Every row gives one point. A path goes straight from each point to the next, and from the last back to the first. The post is the endless flat space through its rows: a point in 2 columns, a line in 3, a plane in 4, and so on, so that a path can go around it. Count how often the path circles the post. Going back the other way cancels.

Post:
[[ 0.3 -0.1]]
Path:
[[ 4.8  1.4]
 [ 1.7 -1.9]
 [ 0.8 -4.6]
 [ 4.8  0.4]
 [ 2.0  1.8]
 [-0.2  2.6]
 [-0.3  1.6]
 [ 1.5  2.4]
 [-0.1  5.1]
 [-3.4  3.0]
 [-1.3 -1.9]
 [ 0.8 -1.4]
 [ 3.8 -2.3]
 [ 5.0  1.0]
 [ 4.2 -3.3]
 [-0.2 -5.4]
 [-1.4 -0.4]
 [-3.3  2.6]
 [ 0.9  3.4]
 [ 3.8 -0.1]
 [ 1.7 -0.6]]
Times around: 0

Post (8 x 9):
[[-1.8  0.5  2.5  5.4  3.2 -1.9  5.6 -1.2 -2.2]
 [-0.4 -2.0  0.7 -0.9 -1.8 -2.1  2.6 -0.1 -2.0]
 [-4.0  1.0 -2.7 -0.7 -4.4  1.6 -1.3  0.0  3.2]
 [ 0.5  1.9 -2.8 -0.4 -3.8  2.2 -3.3 -2.3  1.4]
 [ 2.4 -1.9 -3.6 -0.7  2.5  2.9  7.9 -0.2 -2.3]
 [-2.1  1.4 10.1  5.5  3.1  0.1  4.6  0.0  0.4]
 [ 0.6 -2.1  0.5  3.0  2.3 -1.9  0.8  1.4  1.2]
 [-1.4  0.9 -0.3  0.3 -5.5 -0.2 -2.2 -4.4  5.7]]
Path (27 x 9):
[[-0.4 -1.4 -2.8 -3.8 -4.8  2.4 -0.2 -0.4 -3.7]
 [-0.6  2.2 -0.4  0.5 -0.8  2.5  2.0 -6.3  2.9]
 [ 3.5  0.7 -1.4 -2.2  1.2  1.2  4.5 -1.9 -1.7]
 [ 2.8 -0.2 -1.8  2.4  0.3  1.1 -0.9  3.5  3.9]
 [ 2.9 -2.8  1.8  1.5 -4.5 -2.9 -1.9 -2.1 -0.9]
 [-0.8 -3.5 -2.5 -1.4 -1.2  1.4  2.9  1.0 -1.9]
 [-6.4 -0.6  3.0 -1.0 -0.9 -1.1  1.7 -0.4 -4.2]
 [-3.6  2.4  1.6  0.0 -2.4 -1.4  5.8 -3.1 -0.4]
 [ 1.2 -0.6 -3.9 -0.4 -1.0 -0.1  1.5  2.5 -1.0]
 [ 2.1 -1.9 -0.1  2.1 -0.4  2.6  1.7  1.7 -3.2]
 [ 0.9 -0.5  3.3  2.7  0.6  4.2  1.6 -2.9 -1.7]
 [-1.6 -0.1  6.2  2.3 -0.4  0.3 -1.8 -3.4  0.9]
 [ 4.3 -3.2  0.2  0.1 -2.6 -2.3  0.1 -3.3 -1.0]
 [-3.6 -1.6  0.9  2.6 -4.6 -2.7  3.2  0.4  3.7]
 [-1.8  2.7  4.3  3.8  2.5 -3.3  3.4  0.3  1.9]
 [-2.4 -0.9 -4.4 -2.6 -2.5 -2.2  1.5  0.8 -4.2]
 [-4.1 -0.5  3.6 -0.3  2.5  3.6  6.1 -1.7 -3.5]
 [-1.3 -2.5 -1.6  4.7 -1.8 -0.3  0.1 -1.5  1.0]
 [-1.4 -0.3 -1.6  3.5 -1.7 -0.8  3.2  2.3 -1.9]
 [-2.9  4.0  0.4 -0.2  0.5  1.1  8.4  1.4 -4.6]
 [-2.0 -2.3  3.9 -2.2 -0.6 -4.5  4.5 -0.1 -2.2]
 [-1.1 -4.0  2.2 -0.1 -1.8 -0.5 -1.2 -4.6  4.0]
 [-1.3 -2.9  5.1 -0.4 -3.3  4.0  0.8  0.8 -2.8]
 [-1.7  1.1  3.9 -0.1 -0.9  2.0 -1.7 -0.3 -0.2]
 [-2.7  3.5 -0.9  1.7  2.1 -0.5  2.5 -0.7  0.7]
 [-0.4  1.7 -1.6  0.4 -5.0 -4.5 -1.9  1.0  0.7]
 [-2.2  0.2  3.9  1.5 -2.9  2.0  4.8  1.2 -0.6]]
Times around: 1

Post, 17 rows:
[[-2.7  0.1 -1.3 -2.2 -0.3 -1.6 -2.2 -4.4 -1.7  2.3 -1.5  4.5  1.7 -2.9
   0.3 -0.4  0.2  1.0]
 [-0.2  1.8  2.6 -1.7  0.0 -1.0  2.0  5.8  2.4  4.5  1.6 -3.0  0.3 -2.5
  -3.0 -5.0 -0.9 -0.5]
 [ 1.5 -0.7  1.9 -3.1 -5.5 -2.5  0.2  0.2 -1.7 -1.2 -3.5  2.5 -0.9  0.2
   1.1  0.7 -2.3 -4.1]
 [-1.4 -4.0  0.4 -0.3 -0.2  0.6 -3.0  0.7  2.6  1.2 -1.1 -1.3  1.4  2.9
   0.3 -3.4  1.0  2.5]
 [ 2.0 -2.8  5.3 -5.2  3.8 -7.4 -2.9 -0.4  1.7  0.6 -2.8 -1.5 -0.9  0.3
  -1.6 -0.5  1.4  3.4]
 [ 0.7 -0.6  3.1  2.4  0.1  0.2 -1.2 -0.1 -1.3 -2.5  0.3  0.3  3.4  0.0
   3.0  0.0  1.4 -0.1]
 [-4.1  0.6  0.4  2.2 -2.9 -1.6 -2.4 -3.1  0.9 -0.4  1.5 -0.5 -1.0 -0.4
  -0.2 -3.2  2.5  0.8]
 [-1.5  0.7  1.0  1.7 -1.2  0.0 -1.1 -4.3  3.8  1.5 -3.2 -0.1  3.6  0.6
   1.0 -2.0  0.6 -0.4]
 [ 0.4  2.3  1.7 -2.9  1.2  5.4 -0.8 -1.0 -1.6 -3.5 -1.3 -2.1  0.9 -6.8
  -2.6  0.3  0.3  2.4]
 [ 3.4 -1.9 -1.6 -4.7 -0.3 -1.2  0.3  0.0  2.1 -1.2 -5.1  1.1  0.4  3.2
   0.1  2.2  1.7  0.9]
 [ 0.7  1.4  0.2  5.2 -0.4  2.4  0.6  0.4 -4.9 -2.0 -0.3 -3.8 -2.1 -2.2
   2.8 -1.9 -0.2  2.7]
 [ 1.9 -0.8  1.3  0.9  0.7  4.3  1.4  2.3  1.6 -1.3  0.5  0.9 -0.3 -5.9
  -3.9 -1.4  0.5 -0.9]
 [ 3.1 -1.1 -1.9  1.5 -1.7 -1.8 -2.9 -0.3  1.2 -1.4  0.5  1.8  2.5 -3.6
   4.4  0.5  0.0 -0.9]
 [-1.8 -2.0  0.3 -1.5  3.4 -3.3 -3.0  0.3  0.6  4.4  0.3 -1.3 -3.7  0.1
   3.0 -0.8  0.6 -3.2]
 [-3.0 -1.6  0.8  1.8  3.3 -2.5 -2.8  3.7  1.6 -1.2 -2.8  1.2  0.6 -1.7
   3.3 -7.3  3.2  1.5]
 [-3.0 -2.2 -0.8 -0.1  2.4 -0.4 -2.0  1.5  5.7 -1.2 -3.7  1.5  2.8  1.1
  -0.2  1.7 -1.5  1.6]
 [ 2.3  3.0  5.3 -0.4 -2.8  1.1 -1.5  1.2  6.6  1.7 -0.4  3.3  0.7 -3.0
   1.9  2.3 -0.4  0.5]]
Path (28 x 18):
[[-1.2  0.4  5.2  0.8 -1.8  2.2 -1.8 -9.1  4.4  2.6 -1.9 -1.1  1.6 -2.4
   0.6 -3.3  1.3 -1.1]
 [-1.0 -3.9  3.5  3.8 -0.8  0.2  0.1 -1.5 -1.0 -0.1  1.2 -5.9 -3.7  3.5
   1.2  0.5  0.2 -0.7]
 [-0.6 -6.8 -1.6  2.4 -1.8  7.0 -5.6 -2.3  3.0 -2.3 -1.8 -1.7  4.8  1.3
   1.5  2.5  2.4  2.4]
 [-1.0 -0.4  0.9  3.5 -3.3  0.8 -2.4 -5.3 -4.5 -1.4 -0.3 -0.7  7.3 -1.8
  -0.2 -1.6 -2.0  2.4]
 [ 4.4  1.3 -2.2 -5.0 -1.4  0.7 -1.8 -0.9 -2.7 -0.6 -2.6  2.4  3.1 -0.4
   3.6  0.0  0.1 -0.3]
 [ 0.6  1.9 -2.2  0.0  4.4  1.2  0.5 -3.2 -2.0 -1.9 -4.5 -1.3  4.3 -3.0
   3.2 -0.3 -0.7  0.7]
 [ 0.7 -2.2  1.0 -0.9  1.3 -2.8 -1.5 -1.2  1.3 -4.9  0.3 -1.7  3.0 -0.1
   0.5  1.7  2.8  0.5]
 [ 0.4 -2.5  2.6  0.0 -3.4 -2.4 -0.1  5.4  0.8 -0.3 -4.4  7.6  2.5 -6.6
   2.3 -2.9 -2.1 -0.8]
 [-1.0 -6.3 -3.0  0.8  1.1 -5.3  0.8 -1.7 -3.3  1.5 -1.6  4.7  1.0  1.0
  -1.6 -1.2 -2.9  5.5]
 [ 0.3 -0.3  1.4 -1.6  1.4 -1.5  0.4  3.7 -0.2 -2.1  1.0  1.2  0.7  0.0
   0.1  0.7 -2.4 -1.5]
 [ 1.4 -1.4  4.9  4.6 -2.9 -3.2 -1.9  3.0  0.4 -0.8 -7.8  3.0  2.1  2.4
   4.6 -7.3 -1.5 -3.7]
 [-1.6 -0.3 -7.4  1.1 -6.5 -0.4  0.9  1.9 -1.4  1.6  2.6  0.1  1.5 -3.1
  -2.8 -6.4  1.3 -3.8]
 [ 1.7  1.7 -1.1  2.0 -4.1  1.3  1.3  0.2 -0.2 -0.8 -0.8 -2.4  8.0 -0.5
   3.2  3.7 -3.7  4.3]
 [-0.3 -0.3 -2.0 -4.8  1.4  2.9 -1.1  5.3  4.6 -1.0  0.0  0.3 -4.5 -4.9
  -3.2  1.9 -1.8  4.9]
 [ 2.0 -1.7 -1.5 -2.5  3.2  5.5 -2.8 -0.1  2.9 -1.9  2.8  0.2  2.2 -1.1
  -1.8 -0.7  4.9  4.0]
 [-1.9 -1.6  5.1  3.2  6.3  1.0 -0.6  1.5 -0.4 -1.4 -2.1 -0.6  4.1  1.2
   1.1  0.1 -0.6 -1.0]
 [ 0.7 -5.0  3.8 -0.5 -1.8 -2.6 -5.0 -2.3  1.4  0.7  1.5 -2.4 -1.6  2.3
  -3.8 -0.1  4.5 -0.5]
 [ 0.0 -4.1 -1.1 -3.7 -4.1 -0.8 -2.5 -2.3 -0.5  2.8 -1.0  0.1 -2.7  2.9
   2.4  0.2  0.1 -3.8]
 [ 0.1 -0.4  0.7 -1.7  1.0  1.9 -1.5  0.1 -2.5 -2.7 -1.9  0.6  0.0  0.5
   3.9  2.3  0.0  4.5]
 [-0.3  0.1  2.7 -1.2  4.8 -2.5  0.1  4.6  5.0  3.0  1.7  0.0 -0.7  2.8
   2.1  2.1 -1.9  0.1]
 [ 2.3  1.7 -0.4  2.1 -3.3 -4.5 -2.0 -1.0  0.3  0.7 -0.2  1.2 -1.3 -0.6
  -1.8 -6.1  3.9  2.2]
 [ 6.1 -1.5  1.8 -5.2 -0.6  0.9  0.5  2.6  1.6 -2.2 -5.0 -1.2 -4.7 -0.3
  -4.1  5.3  0.6  0.8]
 [-0.6 -3.9 -0.7 -7.1 -1.2 -0.2 -1.3 -2.8  0.0 -1.4 -3.0  2.4 -1.7  0.0
  -3.6  5.2  1.2  0.8]
 [-5.7  0.0  4.2  4.0  4.5  0.5  2.0 -2.5 -1.1  1.1 -0.6 -1.9  0.9  1.8
   2.8 -1.6 -2.9 -0.9]
 [ 1.3 -2.7  4.0 -1.6 -1.6  1.8  0.0  0.7  3.5 -2.1 -1.9 -1.6  6.5  3.5
  -3.7 -1.9 -2.6  2.3]
 [ 0.5 -0.5  1.5  0.4 -0.7  3.3 -3.2 -1.5 -4.7 -3.7  1.9 -1.5 -0.9 -1.4
  -1.8 -1.6  4.2  3.5]
 [-5.3  1.2 -3.5 -2.7 -6.0 -5.5 -1.5 -2.6 -1.5  0.4  1.5 -0.7  5.1  2.1
  -2.5  1.1 -1.2 -4.8]
 [-0.3 -2.3 -0.6 -4.6 -0.2 -0.4  1.4 -1.9 -4.9 -1.4 -2.8  2.8  2.4 -4.7
   0.3  8.0 -4.7 -3.3]]
Times around: 3
